Each point is reached from the start by the listed moves, each made once or not at all, plus a little noise. Say if it took an odd or an even number of moves. Then give how often each move was made.
In the rows, zero is written as 128.

Moves:
(1): 208 117 144 100
(2): 139 240 108 140
Start: 151 134 163 116
Points:
152 137 161 114 -> even (0, 0)

Moves:
(1): 169 135 135 112 141 135 118 118 127 130 123 129
(2): 124 179 116 125 139 126 120 130 126 123 119 132
(3): 115 144 177 121 129 125 135 120 132 133 121 126
(4): 153 133 135 190 120 121 130 136 140 129 115 128
(5): 125 125 125 130 192 122 138 134 142 116 127 134
(6): 124 127 127 132 133 171 131 131 120 126 110 124
(7): 140 134 119 124 121 133 183 123 125 122 132 134
(8): 133 124 133 126 124 118 134 185 115 128 119 127
(9): 124 126 124 119 118 133 131 134 178 130 121 130
Start: 168 146 112 102 137 151 100 127 106 159 105 121
Points:
203 165 162 67 198 189 176 170 149 152 58 126 -> odd (1, 0, 1, 0, 1, 1, 1, 1, 1)
166 150 109 96 137 152 101 132 105 161 106 121 -> even (0, 0, 0, 0, 0, 0, 0, 0, 0)
249 163 116 131 182 142 156 196 163 142 78 134 -> even (1, 0, 0, 1, 1, 0, 1, 1, 1)
207 206 107 79 160 157 76 124 99 153 90 121 -> even (1, 1, 0, 0, 0, 0, 0, 0, 0)
164 216 136 79 134 158 158 123 157 160 92 132 -> even (0, 1, 1, 0, 0, 0, 1, 0, 1)

Moves:
(1): 157 129 116 137 119 128 124 128 141 129 121 124 129 134 127 136 117 125 127 130
(2): 131 180 126 119 128 122 136 118 129 118 118 149 139 134 139 125 139 131 131 130
(3): 140 133 173 132 143 137 124 119 153 124 143 123 131 132 128 120 134 124 129 141
(4): 120 131 127 184 137 128 144 123 121 119 140 131 122 122 129 114 138 124 136 140
(5): 135 139 116 126 178 128 113 131 113 122 114 109 138 149 123 134 129 136 132 125
(6): 130 140 120 126 125 183 126 124 112 135 142 140 120 138 130 133 130 118 138 126
(7): 133 119 123 119 139 134 169 126 135 123 126 123 127 132 128 132 129 119 123 132
(8): 123 135 132 131 128 131 134 174 139 125 114 144 121 134 125 131 129 125 136 118
(9): 108 133 97 122 132 140 116 117 173 132 127 131 140 126 113 137 141 125 142 122
(10): 134 145 127 125 137 126 126 127 127 183 118 129 123 125 125 129 142 100 121 129
(11): 137 135 123 128 131 117 132 139 129 130 170 118 120 123 125 137 129 126 131 128
(12): 138 112 124 126 147 121 131 117 120 131 142 168 128 131 120 130 121 129 133 126
(13): 134 124 129 127 126 129 127 139 126 134 131 124 169 123 141 120 131 132 122 125
(14): 114 122 125 133 109 121 133 121 131 133 142 127 134 191 111 136 142 129 124 122
(15): 131 124 125 127 134 122 123 131 131 135 133 132 112 131 173 124 124 127 136 121
(16): 125 128 137 133 127 124 125 124 128 131 125 126 138 124 135 172 122 118 141 124
(17): 153 118 127 128 131 126 119 129 120 109 127 141 122 121 131 138 190 138 132 128
(18): 134 128 131 138 135 133 136 131 136 145 132 127 121 126 131 150 128 189 115 131
(19): 132 125 129 120 119 127 136 124 126 136 123 119 129 130 121 116 123 136 164 126
(20): 121 134 121 120 132 132 120 139 127 137 135 134 123 137 134 135 134 118 137 199
Start: 139 132 135 149 86 162 119 131 136 145 142 153 119 151 146 115 149 153 108 110
Points:
130 132 112 155 111 167 153 170 214 162 134 166 106 157 184 188 156 187 135 93 -> even (0, 0, 0, 0, 0, 0, 1, 1, 1, 0, 0, 0, 0, 0, 1, 1, 0, 1, 0, 0)
220 211 149 134 116 211 134 125 162 189 187 181 111 167 167 193 232 88 138 199 -> even (1, 1, 1, 0, 0, 1, 1, 0, 0, 1, 1, 0, 0, 0, 0, 1, 1, 0, 0, 1)
182 207 100 145 90 198 180 187 163 249 183 175 125 246 192 150 182 162 151 163 -> odd (1, 1, 0, 0, 0, 1, 1, 1, 0, 1, 1, 0, 1, 1, 1, 0, 0, 1, 1, 1)
